Each point is reached from the start by the listed moves, each made 0, 1 or 2 times, or once backwards (-1), plus a little noise. Is the number of moves made odd or even? Then give how often each move was made.

Moves:
(1): [-12   6  -4 -11]
(2): [-34   1 -18 -14]
Start: [-1  0  1 -6]
Points:
[-55  -3 -30 -21] => odd (-1, 2)
[-93  15 -46 -54] => even (2, 2)
[-34   1 -17 -20] => odd (0, 1)

Moves:
(1): [ -4  15  -2  -3 -11   8  -3   6]
(2): [-3 14 -2 17  1  0 -2 -8]
(3): [-2  9 -4 -4 13  4 -1  2]
(4): [-2 -4 15 -3  5  0 10 10]
(5): [  7  10  -8   1   4 -11  -6   3]
(6): [ 2 -5 -4 -1  1 -2 18  5]
(7): [-16  -3   4  -4   1 -10   0   2]
(8): [-3  0 -7  9 -1  2 -6  7]
Start: [  0  10 -20  12   7   6   5   0]
Points:
[ 23  37 -52  19  19   9 -13 -10] => even (0, 0, 1, -1, 1, 0, -1, 0)
[ -7  95 -54  50   9   6 -24  11] => even (2, 2, 1, 0, 2, 0, 0, 1)
[ 15  18 -21  22  36   6 -12   9] => odd (-1, 0, 1, 1, 1, -1, -1, 1)

Moves:
(1): [ 1  6  2 -1 -7 -4 -5 -5 -1  2 -6  4  6  9  4 -9]
(2): [  3  -1  11  -8   7  -3   2   2  -1  -2   2 -10   1   0   3   0]
(3): [ 1 -9 -1  0 -8  6  0  4 19 -5  8  4 -1  2  4  7]
(4): [ 0  3 -4  8  0 11 -7  4  8  1 -6 -7  2 -1  1  0]
(5): [  4  -9  -2   3   7  -2  -2   5  -3   5 -11 -12  -3   3 -11  -7]
(6): [ 2 -5  2  8  2  9  9  3 -8 13  7 -3 -2 12  6  0]
(7): [-11   8 -10   2  -1  -9  -1  -5  10  -1   0  -2  -9   7   3  -2]
(8): [-4 -2 -1  1  7 -2 -5  4  1 -4  3 -2 12 -3  9 -8]
(9): [ 4 14  2 -7  6 -3 -5 10  5 -5  4  3  0  9 -1  2]
(10): [ 2  1  0  0 -4 -3 -5  1 -2 -4  4  1 -7 -2  7  0]
(11): [ -6   5  -2  10  -1  -7  16   3   2 -17   0  -1   0   5   6   1]
(12): [-12  -7   6  11  -7   4  -3   6   0   4  -2   7  -2   8  -1  10]
(13): [ 2  1 -7  1 -5 -5 -1  2 -5  3  3  1 12  6  7 11]
(14): [  2  -9  -1 -10   3   1  -5  -3  -3 -17  -8  -2   3  13   1   0]
Start: [ 5  8  0  1  5  3 -4  7 -2  0 -5  4  4  1  7  1]
Points:
[ 42 -26  24  -6  -4  34   9  11   0  52  31 -14  23   0  37   8] => odd (1, 2, 2, 0, 0, 2, -1, 0, -1, 0, -1, -1, 1, -1)
[ 18  16  12 -14 -30 -13  28   0  32 -68  14  33  -8 -10  22   3] => odd (1, 0, 2, -1, -1, -1, -1, -1, 0, 1, 2, -1, -1, 0)
[ -6  44 -46 -21  20 -45 -29  16  19 -75   3   2  16  54  56 -13] => even (0, -1, 0, 0, 0, 0, 2, 2, 2, 2, 1, -1, 1, 2)
[  6 -11 -27  -3   5  -6  -3   6   6  -3 -23  -3 -28  95  -5  -9] => even (1, -1, 1, -1, 2, 2, 2, -1, 1, 0, 0, 0, 0, 2)
[  6 -15  58  24  -7  26  10   6 -53  42 -18  -4 -12  35  14  -6] => even (2, 2, -1, 0, 0, 2, -1, -1, -1, 1, 0, 2, -1, 0)
